Each row of a before or after table is a point. One or more steps were done to the points. Then noise was added and the rows were shuffled. The steps act on how far a point lies along the listed directions, d1 being the first. What was done? A step turns or swaps two directions, mirrors them in a line or flattens them onto one, adds a multiple of one to another, or multiplies one. Angles are multiples of 10 degrees, from the lower direction toward the higher: turns from -170 to 170, lines from 10 to 170 but not 90. Use the fewest steps. Two steps may share a direction if one is a turn and the other turns, adds or multiplies; they go together, in the order done. Otherwise the lowest direction goes first.

Directions:
(1): [ -2 -42  29]
(2): [ 47 -14 -17]
(3): [22 26 39]
Before:
[[ -4 -12  53]
 [-16  39 -26]
 [-27  10 -42]
 [  2  14 -24]
 [ -3 -10  48]
 [ 85 -21  -7]
 [ 36  -6  -5]
 [ 22   3  47]
 [-53  14 -37]]
After (9 x 3):
[[-24  77 -27]
 [-32 -25  29]
 [ 44  -2  -8]
 [ 42  -2  -7]
 [-11  31 -10]
 [-25 -23  12]
 [ 23  15   1]
 [-25   0  11]
 [-16 -48  17]]
Steps: turn d1 and d2 by 120 degrees; multiply d3 by 0.4

Directions:
(1): [-30  13  58 -25   5 -31  12  30 -30]
(2): [-13 -21   8  11  28 -47  -8 -64  -5]
(3): [  8 -14 -14   8  52  -9 -54  39 -12]
(4): [ 15  77  -2   1 -10 -15 -35 -17  -2]
Before (12 x 9):
[[ -4  15  -6  26   5 -21  -9 -29  13]
 [ 31  53 -33 -10 -93  65  18  25   1]
 [-17   3  27  -5  -9  -8  -1   1 -19]
 [ 25  79 -13 -19 -33  50 -34  46   2]
 [-22 -14  35 -17  39 -55 -13 -11 -30]
 [-11 -47   9  -1  28 -20  11 -62   3]
 [ 26  55 -14  -6   4  21  -3   7   5]
 [-25 -24  19   1  -3   4   8  -6 -14]
 [  5  22   0  19  24 -20 -49  19  11]
 [  8   0 -50  -6 -20  20   4 -70  10]
 [  8 -50 -20  17  15  38   2 -28  23]
 [ 34  60 -53  21 -51  74 -13   6  31]]
After, 12 rows:
[[-13  10  13   8  12  -9 -10  35  -1]
 [-21  21  41 -22  17 -57  -4 -30 -22]
 [  0  19  21 -14 -37  50  33  18  11]
 [ 37 -75 -83  21  -9  64 -16  22  10]
 [-16 -25  -8 -43  -8  41   8  63 -23]
 [ 22  -1 -26   3  46  22 -14  26   5]
 [-12 -18  11   6   8 -11 -10 -23  -7]
 [-26  10  67 -34  -9  -5  37   9 -22]
 [-15  -5  19   7 -16  -3   8 -24 -10]
 [ 39 -21 -67  11  41  41 -67 -10  17]
 [  5  40   0  17  15 -14 -48  12  11]
 [ 29 -20 -66  29   9  80 -39  53  25]]
Steps: swap d1 and d2; swap d3 and d4

Directions:
(1): [  4  17  10 -37 -20 -43 -21  15 -26  -9  34  -3 -26 -14 -18 -16  84  28]
(2): [  3 -51  10  20  40 -23  37  -6  -3 -12  12  -6 -77 -33 -39  11 -15 -10]
(3): [ 28 -11 -37   4   3  25 -23 -21  -2  -8 -74  43  -9 -40 -13  22  29  38]
(4): [-16  45 -45 -51  10  -6 -14  27  10  12  12  28 -17  -5 -35  53 -22 -44]
(5): [ 10  -1 -47 -24  15   8  36  46  33 -28   6 -24 -24  -4  71   5   4  33]
Before (9 x 18):
[[  2   8   3  13  -5  -5 -15 -11   4   7 -19   3  27  15  10  -6  13   7]
 [ 20  -3 -48 -23   0   3 -28 -12  -3  -5 -67  43 -24 -46  -8  31  47  25]
 [  9 -10  -4  14   2   9   7  -2   5 -11 -10   3   3   1  17 -11 -11   8]
 [  9  -1  17  -5 -13   2 -14   4  -5  -1   2  -8   9   3   2  -9  23  10]
 [  2 -11   8  -1  -7  -4  11  -9   5 -10  -3 -15  -2  -3   3  -4   5  14]
 [ 12   1 -16 -30  12 -10   5  24  13 -19  14 -17 -24  -2  36   0  28  25]
 [  0  -1  12   3   0 -16   0   0 -15  -2  13  -3  -6  -8 -15 -14  26   7]
 [  6 -14   3   2 -15   5  -8  -9  -3  -4  -4  17  -3  -6  -4  -3  30  14]
 [  2  18 -15  -2 -10  17 -13  -1  12  13 -20  11  21  -6  -4  10 -17  -8]]
After (9 x 18):
[[ 10  -1 -13 -14   4  11  -6  12   8  -4 -14   3 -10 -10  -2  17   2   4]
 [  8  -7  12 -25 -21 -45 -24  -6 -28  -8   5   2 -30 -26  -8 -22  95  33]
 [  2   1 -14 -17 -13   4  -8   4   2  -5   1  22  -8  -4  -4  11  28   5]
 [  5  12 -17   0   2  12  -9  -2  -1   1 -23  18  12  -9  -6   9   8   5]
 [ -1   8 -17 -10  16 -18   6  18  15  -5   3  -4 -13   4  14  12   8   4]
 [ -4   5  -4 -14  -6  -3  -1  -8   5   0  -5   1  -2  -5 -19  14  -6  -8]
 [  1  -5   7  -1  -5 -11  15  15  10  -6  21 -25  -8  -5  17 -20   7  12]
 [ -3   8  -1  -6   2 -12   1   6  -3  -3  19   6  -9   2 -13   0  -8 -17]
 [ 13 -27  11  10  26  -6  -9 -27  -8  -1 -20  15 -34 -20 -38  14   3  -3]]
Steps: swap d1 and d3; turn d2 and d5 by -120 degrees; multiply d4 by -1

Directions:
(1): [ 49  21  13  12  10 -10  16 -13 -29  33  37  40  20  24  41  24  18 -12
  -8  56   1  33  11  42  25  71  34 -16 -13 -23 -17 -25 -16  61 -27  -9
  86  17  12  -8  24  13 -19   9   4 -25 -25   3]
(2): [  1  31 -33 -22  46 -22 -22  19 -11  -1 -40  21  -1  16 -13  47 -44 -19
  75  -9  19  17 -25  24   8  -3  28  33 -16  39 -43  20 -58 -20  11  28
   5  45 -11  27  20 -26 -52 -14   5  39   9 -53]
(3): [ 16 -20 -14 -38  -6 -25 -17  -2 -37 -19   4  41 -10   3  34 -16  22 -33
   2   4 -34  -3 -39 -11  29 -47 -71  16   7 -15   9 -67  17  19   9   9
 -19   3  44  -7  49  -9 -37 -28  89  25   6  16]
(4): [ 19  15  44   8  10  -1  -3 -48  16  35  22  14  18  63 -15  33   8  29
  31  31  -2  -6 -60   8 -58  25 -17   8 -60 -14  18  24  26 -56   0   6
   0 -30  24  23  -9 -26  47 -36  42  12  43  18]
(5): [-39 -25 -22  70 -32  21  33   4 -47  -1 -32  34  24  13 -22   7  31  18
   6  49   5   4  -8 -66  20  23  47   0 -31 -26  35   2 -32  15  49   9
 -42 -20 -47 -34  38 -11 -17   8  15  32  14  -6]
Before, 11 rows:
[[ -6 -11  15  24   8  10  16 -20  18   0   2   8  12  40 -12  -5  17  32
  -10  34 -11 -10 -36 -20 -29  32  12  -4 -42 -28  46  19  -3  11   4   9
  -15 -32   1 -10   7 -17  43  -2  13   5  13  15]
 [-37 -25   5  47 -18  33  38  16  20  -2   3 -19   5 -44 -13 -30  22  19
  -57   0   4  -7  43 -30  18   1  37 -33  38  -3  34 -11  16  29   7 -10
  -33 -12 -38 -38 -48   6  23  39 -54 -36 -29  36]
 [ 24 -33  -1   7 -28  -7  -1 -14 -41 -15  28  42  18  20  30 -37  60  -5
  -21  39 -17  22 -33 -22  21  -5 -75  12  -9 -44  50 -76  52  15  -7   4
   30 -25  35 -11  44  -2   5 -11  73 -11  24  53]
 [ 33  -7  24 -58  14 -16 -35 -34  22  21  52  -2  -4  44   2  18  28   2
    9  19 -27 -15 -78  25 -49 -41 -92  -2 -18 -16  13 -31  66 -38 -23  17
  -22 -12  67  17  15  -3  44 -57  84 -16  25  35]
 [ 33 -17 -31 -40  -9 -27 -22  56 -28 -32  -9  -2 -16 -76  61 -46 -18 -60
  -30 -43 -25 -12  49  46  64 -73 -75 -14  82  19 -35 -77   6  76 -34   5
   31  35  31  -3  33  23 -79  25   7 -28 -65   4]
 [ 42  31  -4 -16  14 -11  22   8   2  18  55  -8  -3 -41  30 -16  -7 -34
  -44 -16  12  20  76  65  38  35  19 -20  29   5 -36 -23 -14  65 -38 -32
   65  26  10  -9 -12  33 -15  28 -20 -52 -43   1]
 [ 38   3  10 -60  25 -38 -17 -16 -13   4  37  23 -53  -3  49  19   4 -34
  -16 -15 -35 -15 -27  42  24 -13 -49  18   6  -7 -27 -66  34  11 -33  -8
   29  12  75  14  14   5 -28 -12  47   3 -15   7]
 [-22  14 -33 -32  18 -34  -4  28  15 -24 -33 -17 -19 -21 -10   9 -51 -13
   44 -39  13  -5  18  18   3 -31  -9  18  29  31 -31  10  -8 -31 -30  21
   -4  53   2  25 -19  -8 -26  -8 -23  14 -10 -15]
 [  6 -18  83  61 -32  26  23 -62  25  33  66  22  38  50 -25  14  54  59
  -32  63 -25 -21 -40 -29 -59  26 -41 -29 -60 -55  58   6  70 -39  -2  -7
  -16 -67  30 -17 -15 -16  89 -14  60 -12  40  62]
 [-38 -52  22  42 -51   5   4 -27  12  -3   5 -21   6  19   3 -16  57  41
  -41  27  -8 -18  -7 -58 -17 -18 -49 -31   0 -42  53 -19  45 -12  20  -6
  -39 -78 -23 -18  -7   5  50 -19  20 -20  17  80]
 [ 35 -12  39   4 -24  20   4 -21  25  26  34  -8   7  24  23 -47  54  15
  -41  32 -21  -6  25  28 -17  33 -26 -10   4 -47  19 -23  73  12 -20 -19
   38 -12  44  -3 -37  11  74  15 -23 -50 -10  45]]
After (11 x 48):
[[ 13   0  16  -9  21   0   4 -13  33  -4  15  -2  -3  31   4 -10   5  17
  -16   9 -13  -4 -23   8 -28  23  -2  -5 -20 -15  25  14   7  15 -17   6
    9 -19  19   0  -7  -8  37  -2   5 -11  -2  15]
 [  4 -23  18  13 -23 -14  -3 -27  15  10  31 -12   5  22  36  -3  41  24
  -35  30  -3   1   6  -2  -2  11 -40 -33  11 -31  18 -32  35  19  -9 -12
   30 -45  -7  -6  -4  17  27 -17   5 -43  -8  74]
 [ 34   3  29 -33  16 -11 -23 -37  17  35  53   7   6  53   1  33  29  10
   14  37 -14  -8 -75  31 -51 -14 -62  -4 -29 -23  12 -20  54 -32 -20  17
  -11 -14  55  14  16  -5  42 -52  76 -20  28  29]
 [-14 -16   5  39  -8  23  32  14   7   3  14   1   5 -39   4 -19  25  10
  -53  11   2   4  41  -8  30  21  38 -34  37  -6  22 -27  10  54  -3  -9
   -4   3 -26 -36 -36   9   5  38 -43 -40 -39  33]
 [  5 -12  12 -18   3 -19  -1 -18 -16   6  18  24 -42  10  18  22  18  -7
  -14  -4 -28 -26 -32  -3  10  -7 -22  18 -17 -16  -2 -46  28 -11  -7  -8
   -5 -10  46   3  12  -2 -11 -11  42  16   6   8]
 [-26  10 -36   1  10 -30   9  20  -7 -13 -41   6  -3   2 -17  22 -39  -4
   52 -10  17  -5   5   1   8 -11  12  24   3  20 -16  13 -20 -28 -16  23
  -10  48 -10  10  -2 -17 -33 -12  -7  28  -2 -14]
 [ 27 -19  40  15 -32  21   7 -21  19  27  29  -2  12  31  16 -49  60  20
  -36  45 -24  -7  22  12 -12  38 -24 -12  -5 -56  22 -24  69  10  -9 -17
   28 -19  37  -9 -32   6  69  15 -11 -42  -5  44]
 [ -6   0  -5  24 -19  11  32   5 -10   5  30  -7   7 -38  -4 -25  12  -6
  -45  -9   7  -2  58   1  20  12  18 -16   9  -9   5 -11  -5  35   2 -21
  -10 -10 -17 -25  -5  16   3  22  -1 -24 -12  14]
 [ -3 -33 -33  26 -38  -4   5  43 -50 -20 -36  11   9 -51  21 -33   7 -25
  -22  -2 -18 -16  31 -12  51 -50 -35 -19  39  -2   3 -50 -12  58  11  13
  -12   2 -11 -23  49   9 -64  28  13  -3 -38   5]
 [ 38   3  89  20  -9  10   8 -59  42  33  85   8  25  37   0  14  33  40
  -40  39 -26 -12 -20  22 -49  24 -52 -32 -32 -34  29  -5  74 -21 -37 -11
   35 -44  55   0 -25   0  79 -12  41 -36  16  58]
 [ 19 -24   6   1 -26  -2  -4  -8 -20 -17  31  18  11  10  25 -37  49  -5
  -28  23 -10  22 -14  -6  13  -7 -73  11   3 -26  40 -62  58   6 -15  -5
   39 -20  31  -7  23   2  17  -7  44 -23  17  50]]
Steps: flatten d1 and d2 onto the line at 110 degrees; multiply d3 by 0.7; flatten d4 and d5 onto the line at 160 degrees
